Each row of a before or after table is a point. The points were changed in one or more steps. Then noise was added and the rows were shuffled. The steps act on how far a point lies along the listed directions, d1 being the first. Write out the steps. A step turns or swaps two directions, mirrors them in a line or flattens them onto one, adds a multiple of one to another, or multiplies one. Angles are multiples of 10 degrees, from the lower direction toward the higher: turns from -170 to 170, lines from 10 to 170 but not 90. Use the fewest steps. Two steps may share a direction if one is a turn and the other turns, adds or multiplies; they go together, in the order done. Otherwise the lowest direction goes first.

Directions:
(1): [53  9]
(2): [  9 -53]
Before (10 x 2):
[[  3 -21]
 [ -1  18]
 [ 12  10]
 [ -3 -22]
 [ -3  -8]
 [  2  36]
 [ 12 -18]
 [  1  29]
 [-19  47]
 [  2  11]]
After (10 x 2):
[[ 18 -47]
 [ -6  45]
 [ -7  86]
 [  8 -53]
 [ -8  70]
 [ 11  22]
 [-34 121]
 [ -2 -18]
 [ -1  27]
 [  4 -54]]
Steps: multiply d2 by 2.5

Directions:
(1): [ 47 -22 -28  47]
(2): [-39 -12  34  54]
Before (12 x 4):
[[ 52  -9 -54 -50]
 [ 55  -4 -28  13]
 [  8   6 -29 -19]
 [-42   0  38  -1]
 [ 33   3 -32 -22]
 [  2  27 -14 -42]
 [-18  17  15 -11]
 [-19  -3   4  30]
 [ 13  12  -5 -18]
 [  3   5 -10  -2]
 [ -2  11  17 -27]
 [-52  -1  31   0]]
After (12 x 4):
[[-106   24   64  -55]
 [ -53   33   37  -46]
 [  11    5  -31  -17]
 [ -10   -7    0   38]
 [ 121  -35  -69   81]
 [  55   -7  -45    0]
 [ -32   43    7  -76]
 [ -36   27   37  -62]
 [   8   15   -2  -24]
 [  82  -23  -72  -21]
 [   7    3  -13    2]
 [ -92   24   70  -53]]
Steps: multiply d1 by 3

Directions:
(1): [ 32  -8 -36 -53 -20 -22  71 -15]
(2): [ -6 -18  47 -43  23 -39   2  70]
(3): [ 32 -21  54  47  14  31  60   0]
Before (13 x 8):
[[   3  -21  -13    9  -11    4   32  -17]
 [  -2   -9   86   96   10   41   -3  -17]
 [ -19  -13   31 -111   22  -88  -18   59]
 [  25    6  -28   53   14   25   40  -40]
 [  21  -36   40   25   -7   29    1   -1]
 [  34  -39   76  -64   16  -46  110   82]
 [  30  -45  115   56   44   44   60   29]
 [  16   -3   17   34    7    8   -1    0]
 [   4  -16   28   33  -36   35   36   -4]
 [  13   -6    8    1   -9    2   32  -17]
 [ -48   -3   77   -1   44  -23  -27   59]
 [  -5   -7    5   10   10   21   -1   14]
 [  29   19  -13   56  -32   29   34  -67]]
After (13 x 8):
[[ -22  -12   22  -36  -30  -14   -7   46]
 [  -8   -5  -10   -8    6    9   -7   13]
 [   4   -1    6  -10    7  -21  -16   23]
 [ -52    4  -23  -98   10  -60  -88   50]
 [ -53   37  -44   -2   -8   -6  -50  -45]
 [ -40   40 -104  -74  -42  -45  -61  -22]
 [  -7   37  -83   13  -36   19  -32 -122]
 [  13   -9   73  -19   13  -38   29   56]
 [  -2  -25   10  -38  -11  -16  -39   23]
 [   6  -14   27  -12   45  -36   25   59]
 [  -6   -5    9  -22   -2  -19    0    9]
 [  -9  -25    5  -11    3  -15   14   16]
 [ -34   -3   45  -40    3  -52  -47   48]]
Steps: multiply d1 by 0.4; turn d2 and d3 by -130 degrees

Directions:
(1): [ 69  11 -11 -23 -12 -14  58  48  36]
(2): [-37 -12  50  16  43 -71  16  33  17]
Before (14 x 9):
[[  39   22  -54    0  -37   38   -1   15   -4]
 [ 108  -13  -30  -40  -33   18   57   30   28]
 [  25    3  -23  -15  -28   32  -78  -45  -25]
 [  28   18  -23  -19  -53   33   12  -44    2]
 [ 109   16  -55  -23  -38   26   45   33   40]
 [   0   15   45  -26   40  -87   69   65   50]
 [ -15   34   35    6   56  -68   30   58   53]
 [ -64  -12   50   33   48  -25   -2  -11  -13]
 [ -52    1   53   21   18  -21  -20   -6  -14]
 [ -23   16  -25   12   -9   24  -40  -35  -13]
 [ -17   -2   10   -7  -15  -10   14  -23   -5]
 [ -12   -3  -31    0  -22   -3   18  -18   23]
 [ -75  -26   18   22   -6   16  -65  -49  -46]
 [-101    1   41   63   57   10  -43  -44  -14]]
After (14 x 9):
[[ 89  34 -23  -1  -3  30  81  45  60]
 [ 11  14   3   6  14 -43  21  36  33]
 [ 69  18 -30 -15 -19  49  52   8  10]
 [ 59  23  -4 -18 -36  29  31  18  11]
 [-52   0  46   9   6 -52  16 -19  10]
 [-96 -22  26  48  35 -19 -75 -43 -28]
 [ -9  30 -52 -32 -40  91 -46 -71 -38]
 [-83 -49  32  27  28  -8 -66 -55 -43]
 [ 15 -10  46  -7  26 -79 -12  35  25]
 [ 64  -8   6 -18 -16 -31  70  64  35]
 [-57  -2  17  37  24 -40 -22  21  -9]
 [  0   1   4 -15 -21  -4  24 -16   2]
 [-30  -5 -16   5 -12 -19  15 -15  23]
 [ 13  50 -57 -10 -21  84 -44 -40  -4]]
Steps: turn d1 and d2 by -170 degrees

Directions:
(1): [-22  -6  62  55  15  33  43  20  39 -55  37 -15]
(2): [-43  53  47 -42 -49   3   1   1 -58 -26 -12 -42]
Before (14 x 12):
[[  16    8  -27  -42  -36  -17  -28   10   -2    3  -27   -5]
 [ -14  -20   40   36   24    8   18  -11   31  -56   25   -1]
 [  54  -22  -93  -56   27  -51  -74  -17   -5   82  -32   67]
 [ -70   95   34  -98  -62  -28  -25  -22 -121   -4  -57  -71]
 [  -4  -18   17   30   25   10   11   21   25  -21   18   -4]
 [  -2  -30  -51   -3   -2  -18  -61  -18  -17   26  -27    2]
 [  -5   26   61   59    6    6   37   23   24  -54   30  -47]
 [   5   21  -61  -84  -26  -21  -62  -27  -60   52  -43   -6]
 [  56  -46 -105    4   19  -26  -43  -15   73   72  -22   47]
 [ -15   42   22  -44  -12    0  -12   -2  -26  -16   -8  -30]
 [  -1   63  -22  -83  -59  -14  -35  -49  -57    7  -55  -10]
 [ -22   53   26  -24  -17   -4   24  -19  -39   -2  -30   -5]
 [  58  -12 -118  -69    2  -53  -48  -12  -24   74  -36   50]
 [  21    3  -25  -13  -13  -13  -10   -2  -39   10  -21  -19]]
After (14 x 12):
[[ -12    0   17    1    5    2    0   16   -4  -14    4  -14]
 [  59  -37  -93  -36   42  -46  -65  -14   16   78  -22   74]
 [  24  -11  -25  -14  -18  -10  -16   15   26   -3  -13    4]
 [ -23    3   38    3   -1   -2    4  -16   -5  -47    7  -12]
 [  50  -29 -107  -21    2  -35  -53  -19   48   78  -34   37]
 [  29  -12  -23   12    3   -6   -1    3  -17    2  -11  -11]
 [  20   13  -18   -8   -5    7   -5  -35   20  -12  -17   16]
 [  -6   20   25  -11   11    9    2    4    7  -22    8  -18]
 [ -11   47   61   31  -14   -1   27   19   -4  -49   16  -58]
 [   2  -39  -50   14    7  -12  -57  -16   -1   23  -20    5]
 [ -40   20   40   15   16    3   20   -2   -6  -30   -2  -33]
 [  22  -23  -58  -17   21   -2  -37  -16    9   37  -10   17]
 [  69  -33 -117  -33   26  -43  -34   -6   11   67  -19   63]
 [ -12   29   28    9    6    6   37  -14   -4  -11  -13    6]]
Steps: flatten d1 and d2 onto the line at 40 degrees

Directions:
(1): [-40  51 -56  29  62 -49   4  36   4   8  72  23 -12  36 -35 -21  25 -17]
(2): [ 36  70 -17  12  25  52 -26  -7  79  23 -33  42  70  10  15  -3  -7   2]
(3): [  33   -6    8   42   44  -27  -34  -23  -47   20  -35  -38   15   13
    3 -106  -28   29]
Before (8 x 18):
[[-24 -29  21   0 -19 -12  22  -6 -63   8   2 -41 -45   0   1 -13  -7  10]
 [-20 -51  22 -38 -29 -40  14  14 -44 -23  45  -6 -44  -1  -4  51  25  -1]
 [-40  39 -10 -45 -55  46  13  23  92  -3  25  49   5 -17 -14 121  29 -29]
 [-16 -13  24  14   1 -31  14   3 -62 -23 -18 -14 -41   4 -16 -39  -9   8]
 [ -9 -24  16  16  19 -34   1  16 -45  14  23 -44 -12  16 -24 -60  -7 -25]
 [ 18 -12  26 -42 -60  38  21 -17   6 -27 -17 -11 -21 -29  40  71   7 -18]
 [-64   0 -36  28  39 -68  22  43 -47 -11  89  12 -68  43 -71 -10  27 -18]
 [ 15 -28  46 -62 -80  41  10 -46 -15 -27 -63 -25   8 -36  22  51   1  20]]
After (8 x 18):
[[ 56  53  15   9  -5  93 -33 -21  84  19 -74  55  71   8   5  13 -20  10]
 [ 23  17  31  20   4  15 -10 -15 -19  -9 -66   2  10   1   5 -50 -24  19]
 [ 38 -15  45  -2 -13  37 -15 -13   7  21 -46 -28  39  -6   9 -36 -27 -14]
 [-11  52 -42  26  56 -49   1  14 -25  -2  54  -9 -27  27  -5 -38  20 -20]
 [ 37  49 -11  18  58 -12 -44  -2  19  24   2  26  53  33   2 -44   2  19]
 [-68  78 -61   2  27 -24   4  49  62  11  86  47  -9  26 -49  48  41 -33]
 [-35  29 -35  14  50 -79  -1  -3 -70  -6  40 -31 -22  32 -38 -69  22  13]
 [ 15  26   9  25  19  15 -11 -19 -18  35 -36 -23  16  14  13 -56 -21  22]]
Steps: turn d1 and d3 by 120 degrees; turn d2 and d3 by -130 degrees

Directions:
(1): [-13  58 -14 -92  73  -4 -17  18 -18 -18  41  24  31  -2  -3 -25 -18   3
 -24  70]
(2): [-12 -35  -1 -44   4 -34  54 -32 -13 -69 -44 -30 -23 -26  15  47  60  24
  41  53]
(3): [ 58  78 -24  60  14 -28  34 -25  51 -50 -42 -11  41 -31 -28 -19  -8 -28
 -18  14]
(4): [ 66   1  47 -32 -46 -60  43  24   8  15   8  79 -53  -5  29   7  -9 -27
 -38  12]
(5): [ 47 -25 -61   8 -10  73  23 -51  -3  21   7  75 -10 -14 -10 -46  22  46
  26  36]
(6): [ -5  44  15 -52 -15  44  23 -36  27  -9 -39   3 -40  95 -47  17 -40 -26
  40 -14]
Before (12 x 20):
[[ 38  17  45   2 -18 -23  -5  -9  24  -9 -15  26 -24  25  -1  23  -3 -25
   -4 -20]
 [ 79  25 -23  39  -1   9  32 -13   0  -8 -12  57  26 -47  -6 -17  14   9
  -11  41]
 [-33  23  28 -16  31  -7 -17  18  -5  -6 -10 -65  21   8 -17  21  -3 -18
   -6   4]
 [ 22  13  14 -39  19  -2 -17  22 -21  15  12  20 -16   9   4 -14 -20   9
    4  11]
 [ 32  -5 -24  68 -22 -41  14  18  11   2   7   3  16 -92  39  21  22  24
  -46  14]
 [-40 -33  39 -26 -11 -25  31   2 -25 -54 -29 -60 -26  13  11  65  15 -20
   19  -4]
 [-17 -29   3  15   7 -55   6   1  -8 -15 -22 -41  15 -26   1  12  27   2
   -4 -11]
 [ 25   7  36   3 -14 -35   6  19  11 -32   1 -36  -4 -15   6  28  -4 -29
   23  -5]
 [ 23   5  16 -30 -14 -56  32  20   7  -3 -13  -5 -19  -9  15   5   8 -43
  -10  19]
 [ 17   2  43  56 -11 -66 -15  34 -23  -5  37 -32  25 -59  37  15   4 -16
  -55 -33]
 [ 11 -36  43 -72 -16 -61  22  44 -12  -1  26  61 -41 -27  45   5   1  29
  -20  48]
 [ 17  27 -15  82 -26  73 -23 -17  57  46   3  19  -4  59 -29 -30 -61 -33
   -8 -53]]
After (12 x 20):
[[ 42   9  15  -7 -21  12  22 -17  17 -26  -8  -6 -23  10 -14  13 -10 -14
   50   9]
 [-10 -40   1 -34 -23  37  55 -45 -19 -39 -37  -5 -45  24  -5  37  17   8
   45  16]
 [ 24  -8 -29 120 -15  40 -41  11  36  54  30  15  26 -14   3 -41 -30 -15
  -40 -41]
 [ 53   1  23  19 -17  -4   2 -16  19   3  -2  49 -18   4   4   4   9  -6
   -3  -7]
 [ -1  23  -2 -25  22  57   5 -28   1   5 -19 -14   2  28 -38  -1  -6   6
   25  24]
 [ -8  -8   3 -18  -3 -16  26 -34  11 -18 -45 -26 -13  35 -28  17   2  -9
   29 -16]
 [ 19  61  52 -10 -35   8  19 -24  11 -11 -13 -17 -31  70 -30  31 -46 -44
    4 -46]
 [ 33  10   3 -33 -17 -27  44  -3  12   1 -20  18 -32   8  -2  -5   7 -35
    2  29]
 [  3 -16  57 -93 -21 -55  28  36  -4  -9  12  51 -57   7  30  17 -17  10
  -11  39]
 [ 23   5  11 -30  23  -8 -21  25 -25  13  16  20 -12  -2  10 -15 -15  13
   -3  17]
 [  3  49  26  16 -26 -42  20  13  43 -19 -32 -34 -14   6  -3  64 -25 -25
  -24 -19]
 [ 45  38  19  41   7 -54  11  32  -2 -23 -14   1  38 -49   9  20   0 -22
  -38  15]]
Steps: turn d5 and d6 by -110 degrees; multiply d5 by 0.7
